Each row is a point. To make a cloud, some directions were put in groups of two or more. Within a group, all points are equally far from the middle, so they leave a hole (a ring in 2 directions, a hollow ball in 3). The other directions are filled evenly. Then the cloud was stretched, turned, moved and blurred a little. How many holes are there, and how many directions does each take, smallest first?
In the rows, 100 means zero.

Cloud, 15 rows:
69; 71
110; 108
127; 167
80; 149
107; 143
150; 113
132; 143
101; 122
125; 106
115; 169
122; 94
162; 85
118; 125
139; 121
72; 109
Holes: 0

Cloud:
140; 96; 113
74; 47; 125
61; 67; 114
95; 137; 115
85; 84; 91
122; 131; 125
46; 141; 126
84; 82; 171
85; 85; 76
97; 75; 117
93; 71; 113
104; 52; 95
107; 73; 44
127; 153; 101
78; 95; 152
133; 100; 26
93; 15; 103
140; 73; 144
119; 92; 174
119; 128; 77
125; 107; 72
Holes: 0

Cloud (49 x 6):
75; 54; 106; 102; 128; 87
101; 154; 75; 84; 68; 169
146; 105; 37; 136; 121; 120
150; 153; 88; 103; 79; 166
85; 75; 31; 111; 119; 97
113; 89; 85; 160; 98; 61
115; 50; 86; 129; 128; 137
115; 143; 63; 78; 142; 130
118; 65; 129; 143; 118; 71
86; 95; 89; 59; 50; 79
136; 141; 147; 138; 91; 69
135; 121; 162; 126; 126; 82
96; 146; 98; 150; 114; 142
110; 100; 25; 130; 79; 86
163; 105; 74; 69; 126; 115
99; 101; 41; 120; 44; 120
74; 123; 149; 94; 48; 133
95; 101; 75; 106; 48; 55
69; 97; 75; 95; 127; 160
64; 104; 152; 85; 58; 93
71; 101; 97; 55; 120; 117
120; 109; 57; 114; 62; 54
64; 96; 109; 144; 52; 126
135; 84; 41; 112; 136; 93
115; 157; 112; 110; 121; 41
135; 74; 132; 70; 75; 83
156; 125; 66; 133; 64; 133
103; 161; 73; 51; 73; 127
126; 59; 126; 128; 134; 85
83; 111; 112; 91; 144; 142
61; 84; 123; 137; 90; 153
62; 88; 152; 110; 62; 92
141; 124; 155; 145; 100; 92
51; 81; 135; 126; 106; 81
133; 104; 74; 114; 118; 35
101; 83; 54; 162; 89; 107
111; 131; 117; 54; 128; 125
70; 83; 84; 96; 99; 44
123; 134; 116; 143; 147; 72
98; 77; 127; 71; 40; 117
161; 84; 140; 85; 79; 136
118; 130; 101; 70; 144; 135
81; 137; 138; 60; 90; 76
94; 76; 129; 142; 65; 74
60; 73; 99; 129; 122; 146
152; 122; 79; 113; 136; 158
143; 110; 56; 80; 53; 88
87; 67; 46; 85; 118; 122
138; 116; 46; 117; 116; 51
Holes: 2 (2, 4)

Cloud, 81 rows:
82; 87; 146; 37; 87; 124; 127; 88
116; 126; 133; 83; 149; 142; 90; 104
91; 104; 83; 123; 63; 93; 15; 116
104; 122; 66; 132; 43; 82; 100; 84
38; 131; 114; 105; 102; 127; 88; 149
124; 110; 75; 46; 121; 72; 30; 113
90; 116; 114; 40; 127; 127; 95; 44
110; 135; 82; 79; 89; 32; 108; 72
77; 66; 130; 135; 117; 112; 161; 82
93; 114; 101; 134; 56; 68; 79; 150
84; 101; 87; 128; 88; 26; 127; 117
53; 120; 84; 120; 136; 136; 73; 137
78; 104; 47; 117; 105; 98; 151; 85
102; 46; 106; 86; 115; 84; 41; 119
117; 111; 127; 90; 156; 126; 96; 67
80; 123; 123; 67; 86; 44; 66; 66
99; 134; 95; 131; 35; 89; 54; 106
88; 95; 84; 143; 140; 116; 64; 83
130; 106; 59; 133; 39; 115; 72; 58
45; 118; 102; 104; 46; 142; 105; 106
82; 116; 125; 59; 101; 109; 180; 93
81; 49; 26; 89; 94; 79; 136; 62
101; 123; 172; 151; 96; 121; 88; 117
107; 97; 127; 114; 76; 48; 167; 60
74; 119; 74; 34; 101; 65; 89; 69
50; 96; 53; 62; 60; 133; 78; 75
58; 111; 61; 94; 108; 57; 117; 77
127; 96; 90; 94; 96; 153; 96; 140
126; 67; 74; 145; 105; 74; 85; 130
99; 91; 132; 105; 162; 135; 48; 108
134; 104; 62; 84; 81; 94; 76; 160
70; 89; 153; 61; 158; 83; 114; 114
57; 48; 94; 120; 124; 90; 139; 69
48; 95; 53; 93; 117; 93; 103; 91
152; 130; 111; 68; 107; 42; 48; 113
28; 104; 120; 56; 68; 103; 140; 111
46; 77; 81; 131; 109; 86; 157; 67
65; 123; 138; 40; 78; 117; 118; 79
52; 76; 123; 116; 119; 64; 159; 53
62; 73; 78; 76; 116; 157; 90; 141
109; 92; 59; 137; 113; 92; 117; 155
124; 103; 155; 100; 78; 111; 15; 105
88; 125; 107; 126; 20; 119; 63; 80
117; 110; 117; 77; 114; 163; 22; 143
42; 111; 78; 81; 118; 131; 95; 133
120; 46; 50; 107; 93; 81; 127; 76
48; 116; 72; 83; 66; 166; 94; 87
95; 95; 151; 154; 148; 117; 97; 111
99; 123; 100; 91; 83; 39; 169; 65
104; 54; 77; 138; 107; 70; 125; 84
129; 95; 73; 56; 132; 47; 123; 89
23; 100; 87; 96; 110; 120; 127; 126
98; 159; 137; 71; 76; 107; 55; 135
88; 91; 154; 47; 101; 107; 83; 116
114; 126; 142; 160; 130; 66; 82; 65
147; 146; 89; 73; 93; 52; 69; 97
106; 127; 116; 165; 89; 54; 94; 107
76; 28; 101; 47; 98; 100; 110; 58
71; 89; 109; 120; 108; 169; 63; 106
124; 84; 67; 25; 71; 54; 122; 92
79; 95; 74; 16; 107; 98; 86; 87
74; 83; 56; 86; 38; 101; 73; 103
67; 114; 111; 48; 147; 63; 104; 102
124; 138; 112; 57; 61; 62; 72; 96
125; 127; 124; 174; 80; 85; 75; 84
92; 83; 66; 116; 51; 110; 117; 148
84; 61; 114; 70; 73; 146; 72; 59
110; 174; 95; 124; 89; 77; 112; 65
97; 109; 79; 112; 40; 183; 80; 75
119; 89; 87; 138; 50; 139; 108; 78
94; 123; 66; 53; 65; 94; 48; 123
141; 143; 119; 67; 88; 100; 43; 151
69; 151; 119; 114; 111; 79; 131; 30
87; 93; 120; 144; 81; 157; 117; 83
126; 88; 95; 84; 157; 94; 109; 71
120; 118; 84; 36; 88; 63; 55; 106
136; 96; 130; 104; 134; 50; 34; 81
41; 145; 119; 96; 108; 111; 59; 134
95; 98; 110; 140; 111; 89; 103; 18
60; 79; 101; 123; 126; 141; 76; 92
64; 102; 82; 102; 87; 167; 46; 91
Holes: 2 (3, 3)
